Every row gives one point. A path goes straight from each point to the next, and from the last back to the first. The post is the endless flat space through its rows: a point in 2 columns, a line in 3, a plane in 4, and so on, so that a path can go around it. How many times does the path go around the post? Going back the other way cancels.

Post, one row:
[[18  6]]
Path, 19 rows:
[[  1   5]
 [ -6  21]
 [ 32  32]
 [ 33   7]
 [ 33 -32]
 [ 20 -23]
 [-11 -11]
 [-34  31]
 [ 13  40]
 [ 34   8]
 [ 35 -10]
 [  9 -18]
 [-11  11]
 [ 16  26]
 [ 26  26]
 [ -4  55]
 [ 31  36]
 [ 60  -8]
 [ 16 -42]]
Times around: 3

Post (3 x 4):
[[ 38  -1  12 -26]
 [-20   3   9  10]
 [-26  15  -5  -2]]
Path:
[[-29 -13  46  18]
 [ 31  13  23 -11]
 [-14  19  -1  34]
 [-10 -11   9  15]
 [-26 -26  -4 -20]
 [-20  22   9 -48]
 [ 36  31   9 -14]
 [  7  22  -6  34]
 [-14   2 -11  -4]
 [-23 -10  -3 -39]
 [  2   0  19 -29]
 [  3   3 -19 -34]
 [ -3  -4   7  18]
 [-20  26  -3  16]
 [ -2   6  34  15]
 [ 27 -33  60 -14]
 [-27 -26   7  28]
 [ 28  26 -37 -13]
 [ -6  16   4   8]
 [  4  -4  32  -5]
 [-15  -4   4 -21]
 [-22  -7 -27 -36]]
Times around: 0

Post (5 x 6):
[[-10   5  22   4  60   1]
 [  0   2 -14   9 -30   6]
 [  1   8  10 -10  10   4]
 [ 26  -1 -11   3 -16 -17]
 [  1  -2   9   2   1 -14]]
Path (19 x 6):
[[  1  10  11  13  31 -25]
 [  1  22  13  14  -8   5]
 [ 35  10  27  -4  -6 -13]
 [  9  -3  15 -14 -18  10]
 [ -8 -22  -8   4  11  12]
 [ -8   4 -26  -8   7  11]
 [  1   2 -14  13 -17 -42]
 [ 18   9 -10   8  -1 -10]
 [ 33  13  -8   7  14 -13]
 [  0  27  19 -13  -4  29]
 [ 19  -9   1  17  -2 -17]
 [-13  -4   5   1  21  16]
 [ -9   0  -9  -1  15  -6]
 [ 13  10  -5  -2  32 -15]
 [ 20  10   8  -3  11 -15]
 [ 29   7   0  11  14   6]
 [ 21  -5  -6   1   0  11]
 [-18  -8 -14  -6   0  22]
 [-28  -1 -11  13  19   7]]
Times around: 3

Post:
[[ 49   1  17   1 -17 -25 -11   0 -18]
 [-28 -17  22   3  26  -3 -22   9  13]
 [ -7  15  -3  39  27   9   2  10  -7]
 [ 37  51 -41  -3  60  60  -5   6 -19]
 [-25   2  17   8 -22  17 -26  17  18]
 [ 29  29   7 -37 -13  -2  -2   2  11]
 [ 15  19   5   2 -24   3   8   8 -48]
 [ 20  -9  15  -1  12  14   6   3   9]]
Path, 20 rows:
[[  0   7 -15  30  19  30  12 -15   2]
 [ 39   6  28  24 -11  30  16 -18   1]
 [ 57  27  14 -27  20  -2 -12  -9 -52]
 [ 46 -11  29 -14  16  20   8  15   6]
 [ 54  31 -27  -3 -14   6   7  15   5]
 [-19   5 -10  33  23   7  19 -10  22]
 [ 22  28  -5  29   6  24 -25  -1 -25]
 [ 16  -7  34  13  10  18  -5   6   8]
 [ 23  -4 -11  39  30   5 -19  30 -46]
 [ 36  11 -14 -37  37 -12 -19   7  20]
 [  9   8 -26   5  22  25  -9 -16 -37]
 [ 35  22  23   2 -57  -5  15   2 -23]
 [ 11  26  36 -25 -34  -8  -2  20  23]
 [ 39  -5   8  34 -38  -4 -18  24  20]
 [-23  35 -16  15 -26  -4   9  39 -30]
 [ -7   3 -14 -20  35  46  27  -1 -25]
 [ 21 -23  30 -12  26  -1  29 -25 -12]
 [  7  24  33  -8  -9  18  26   9  14]
 [-19  17  16   2 -53  -8 -11  31 -27]
 [ 28 -11  -2 -11  -6 -37  -1  10 -23]]
Times around: 4

Post, 11 rows:
[[ 11  11  22  38 -15  11 -16 -34  -4 -30 -18   1]
 [ 15   8 -16  -6  -2 -15   0  -2 -10  14  15 -25]
 [  6  -1   2  -1   3  -6  33  15   8  20  -9 -12]
 [ 14  30  11  -4   4   9 -11  23  23  -1  -7 -14]
 [  4   7   6   5  -3  14 -11 -14  12  12  14  -1]
 [ 22 -35 -31 -18 -17 -30  46   3  19 -26  10  17]
 [  1 -22   0 -19  13  24 -11   3  -7  22  -1 -30]
 [  1 -19  28 -36 -18  16 -24 -60   9  16   1 -16]
 [-36 -17   0   3  23 -36 -20 -32   4  14   4 -14]
 [ 19  38  35   6  29   3   4  -3  11  -5  13 -13]
 [ -6   0   1   5  22  -9 -11  -2 -21   3 -14   9]]
Path:
[[ 34 -29  15  -7 -11  23  -2   0  -5   4  22 -39]
 [-21  -3   3   5  22 -18 -14  17  -6 -20  -8 -17]
 [ 23  13 -44 -19   1  -2  -5  29  -9   7  25 -19]
 [ 23  31   5 -11  29  -8  -7 -11 -13  -6 -15  26]
 [ 16   9 -19  -3  19 -21  -8 -14  -9   2  24   8]
 [  0  15 -32  -9   9 -12 -10 -30 -21  -8  21  17]
 [-18   0  -6 -30 -41 -21  20  -4  31  -9  11  -7]
 [-11 -34  31  -8 -27  21   7 -26  37  31  29 -18]
 [-29   8  46 -34  25 -10  -9 -10 -14   9   3 -37]
 [  6  29 -12 -45  -8 -44  41   7  22  -4   4 -13]
 [-31   8  16 -14  16 -14 -32 -29  18 -11 -13  37]
 [  6  -4  39 -19  -2  42  10  -7 -32   1 -31  13]
 [-11  26 -10 -20 -15 -34   3  -7  28 -10  36 -26]
 [-25 -23  18  15 -14   5  -1   6  17   9   3 -15]
 [ 28   0  -8  -7 -11  -8 -23 -13   1   3  11 -12]
 [  8   5  -7  27  35 -31 -34 -17  -7 -22  -3 -20]
 [ -2  11  -7  22  18  12 -11 -22  10 -19   2  -6]
 [  0  35  -1  -9  -1   5  17  17  -1  13   3 -27]
 [-18   4  -4   3   2 -11  -5  23   7  16  14  15]
 [ 23   2  41  31 -18  -7   3 -27  30 -15   8  20]
 [ 22  -2  -4  -4  -7 -26   8 -25  32 -11  -6  -5]
 [ 32  18  -5  20  12 -12  16 -24  -1   7  -2 -50]
 [-11 -27   7 -13   4 -17 -26 -19  12   4 -29   7]]
Times around: 1

Post:
[[  8  20  -7 -17  41   6  -3  14  36   4   9  -3  -8  35]
 [ -1  31  -3  -6  -6  -1 -12 -11 -11 -23  -2  21   7  -1]
 [ -2  -3   5   9  -6  11 -25  -3 -13 -16 -19  20 -30 -12]
 [-30  29  38  12   6   6 -19 -51  14   2 -35  20 -42  26]
 [  5   7   1  12  13  -3 -19   7  10   9  -6  26  -4   4]
 [  6   3  14  -3   3   3 -19 -15 -13  20  12 -42  -8   7]
 [ 28  13  -6   2  43  18  -3  23   2   8  -9  20  -2 -11]
 [  4   6   4  -8 -12   5  -2  16 -11   7 -18  -4 -31   4]
 [-19  22  -9 -16  24 -17 -18  -1 -13 -19  -4  30  10   7]
 [ -6  -8  -3  -2   7  -4  27  10   1 -14  16  14  15   5]
 [  7   4   3 -24   1  -3 -15  -4  -6   3  -7   1   3 -18]
 [ 20  16  -5 -12 -11 -33  15   5   0 -31   4  -1   3 -11]
 [ -4 -33 -36  10  15  20  24 -10   5  12   7   1  21   6]]
Path (25 x 14):
[[ 11  10  14  10  25  -9 -11   1 -20  21 -12 -12   0 -20]
 [-20  23 -11 -17  19 -17 -24 -51  30  -6  -9  30   7   2]
 [  9 -11   7  28  -2 -23 -22 -11  13 -15   7  28 -12   2]
 [ 25   5  -8  10  14  -5 -15 -28  27   5 -17   1  -7   5]
 [  8 -18  14   1 -10  12  -5 -24 -10  16 -10  16 -18   4]
 [-14  41  16 -28  12 -13  14 -22  23 -15   8  -9 -31  33]
 [  5   6  -8 -24  37  -3  13 -17  10  -7  15  -3  16   4]
 [ 25  -2   3   1  33  14 -28  34   3 -16  -4  22 -28  17]
 [  9   5  11  -2  30 -16 -11 -14  11 -17 -24   4  15 -17]
 [ 14  23 -22  17  31   9  24  43   5   0   4   6 -14   0]
 [  2  24 -10 -16 -10  -2  26  30 -25   6   4  -6 -19   7]
 [ 15  12 -15   4  36  32  -9  -5 -19   0 -15  15 -12   4]
 [ 30  -3  21   8  17 -20   6  27 -17  -4 -21  -3 -14   1]
 [  8  -7   1   6  13 -13 -36  -4   2  -4 -16  19  -1  -4]
 [  3  -6 -16 -19  36 -13   4  48  -3  12 -20  -2   0  -4]
 [-11  21  -3  -6  15  11 -11  20  -8  -1 -13  42  -4 -13]
 [ 21  -2 -16  23  14  15 -15  21 -30  13  19  13 -21   3]
 [-12  -7  13  12   3  25 -25 -12   0 -18  13  60   4  18]
 [ 12  19   1  -2   6 -21 -34 -20  25  -5   6  -5  21  16]
 [ -2  17  16  25 -15  -5 -12  15   9  -9  -3   9 -21  -8]
 [ -6  13   3 -15 -12  16  25   3   3  23 -23  19 -19 -26]
 [ -8  -9  -3  -3  33 -26 -40 -37  24  18   0  16   1  10]
 [ 12  11  -2  -1  23   0   3 -20 -15 -36  -3  -6  -6  31]
 [-13  16   6  14   2  12 -13  11 -31 -34   4  10  15 -11]
 [ -8  25 -13   4  26  26  36 -34   7  -8 -29   9  -6 -19]]
Times around: 4

Post:
[[ -1  27  -9  -5 -12  -6  16 -20   9   7  35 -34  25  43   1  10  12 -11]
 [ -4   7  -2  -7 -27 -11 -12  -9  -8  -9  -3  29   2  -1  -9 -14   9 -20]
 [ 15 -12 -12  25  10   7 -36   6 -31 -10  19  15  12  -7  10  22 -10 -19]
 [  4 -21  -7  41   2 -35 -29 -20  12  16  24   0  -1  -8  12   9   8  12]
 [ -9 -10  -4  -4   4 -16  11   5  15  -9  -2  13  -4 -23   7 -16 -26 -29]
 [  4   7   4   7   8 -22 -17   1   0   3  -9   5   1  15   5  11 -30 -15]
 [ 10  44  40   0 -10  24  -6  14   3 -26 -13  10  27 -21  23  -2  -3 -11]
 [ -4  13 -13  41  11  41 -13  -6 -30  -3 -20  16  11  -1  -8   0  21  -6]
 [ 20 -13  -5  46 -20 -20  -2  11  -4 -25   0 -21 -27  11  15   5  23   4]
 [ 10  20  -7  19 -10   6  -2 -22  -9 -31   4  10  -7   8  -7  19  -8 -43]
 [ -2   5 -21  -5  -9 -13 -22 -24   7   0  24  12  -8  11  22  -1 -23  15]
 [-33   1  -3   0  -4   9  -4   0 -11  10   0  14  19 -11  29  18   4   0]
 [-28   5 -17  15  17 -19  12   2  16 -20  25  -7   6  40 -12   9   7  18]
 [-12  17   6 -14  28 -12   7 -21 -25 -19   8  35   6   5  -3  -1   5  13]
 [-15  28 -17  19  -3  25 -12  -4 -26  20  16  22 -18 -12   2  17  16  -2]
 [  1   2  29 -18   6   1 -15  -8  20 -21 -15   9 -11 -19  15  -3  15  -3]
 [ -7   0  23  21  17 -18 -13 -21   2 -13  34  12 -12  39  27  -6   6  18]]
Path (26 x 18):
[[-10   2  12   4 -17   0  -4   6   9 -33  20  26  28 -10  33 -16  13  17]
 [ -9  19  -9  13  11   6 -15 -25 -14   5  -7  36 -19   6  10  -1   0  -4]
 [  1  20  17  20 -24  16 -18  20 -21 -39   8  19  -9  19  22 -20  19 -19]
 [ 15 -19  -5  30  16  -5 -11  -1 -19 -60  38   0 -12  24 -26 -16   4 -29]
 [-16  -9 -16 -14   5   7  24  13 -23  -1   9 -12  -2 -19  15  41   1 -11]
 [ -1   5  -4  53  12  10  -9  14 -13  25  11   6  30 -12 -23 -10  12  15]
 [-19  -3   7 -14   3 -19  -2   0  -8   5  -6   7  10  36  20  22  -1   1]
 [ 17  -3  30  41   7 -24   3 -11  -6 -28  12  11  -4 -10  32  -4   8 -16]
 [ -3  24  16  16  22   3 -26   3  -8 -44  -4  -8   7  18  24  23  12  -6]
 [-25  14  12  24  -4   3 -17  -7  -1 -17  34   2  -2 -13   9  24  19 -15]
 [ -5  21   9 -25 -12 -26 -13 -18  -8   9  -5   0  19  12 -11  10 -13   3]
 [-14  -3 -34  14 -19   0  -1 -17   7 -19   0 -20  19  30  10 -17 -16   6]
 [  9  15  -3  10 -12   8 -30 -15  15 -22   2  22 -21 -17   8 -11 -23  23]
 [  7 -17   9  28  15  21  -7   8 -25   4   6   1  -3  18  17  35   0 -16]
 [ 36  13  -2  18   1 -20  17  28  -7  -9 -18 -10   0  24   5 -11   2   6]
 [ -2 -18 -12  28   4   4 -26  59 -17  -7   7 -10  -7   6  29  28  -2  -2]
 [ 14  20  -3   1 -19   5  19  32 -37  11 -15 -18  -9 -32  17   1  16 -23]
 [-16  25  11  -3  13  17   1  -9  -3  -3   5 -12 -12  -4   8  29  23   6]
 [  7   3  19  45   8  -9   6   9  -6 -45 -12   6  16  -5  -4   4  17  10]
 [ 12  13  -2   5   6 -10  -2  11   2  -2  12   5   6  -2   1   2  -4   4]
 [-15  -7  17  13  18  -1 -11  10 -19 -24 -15  30  -1  14  19  21   1 -16]
 [ -6  10   0   8   2  -7   7  16  -8 -55  -4 -10  18  15  21  25   5   9]
 [-12  30  29  22   4 -25  11  -8  21   1 -11  -8 -15   5  -1 -30  -4  -5]
 [  1 -12   6  30  -6   8 -15 -26  -8  10  18  -9 -19  33 -16 -27  16 -10]
 [  3   1  -7  -4 -13 -13   5 -22   1  31  36  17  18  10  -5   4 -21 -16]
 [  9  12 -23  10  -7  -2  18  -2 -10 -18   4   7   7   1  -6   7  25   8]]
Times around: 4
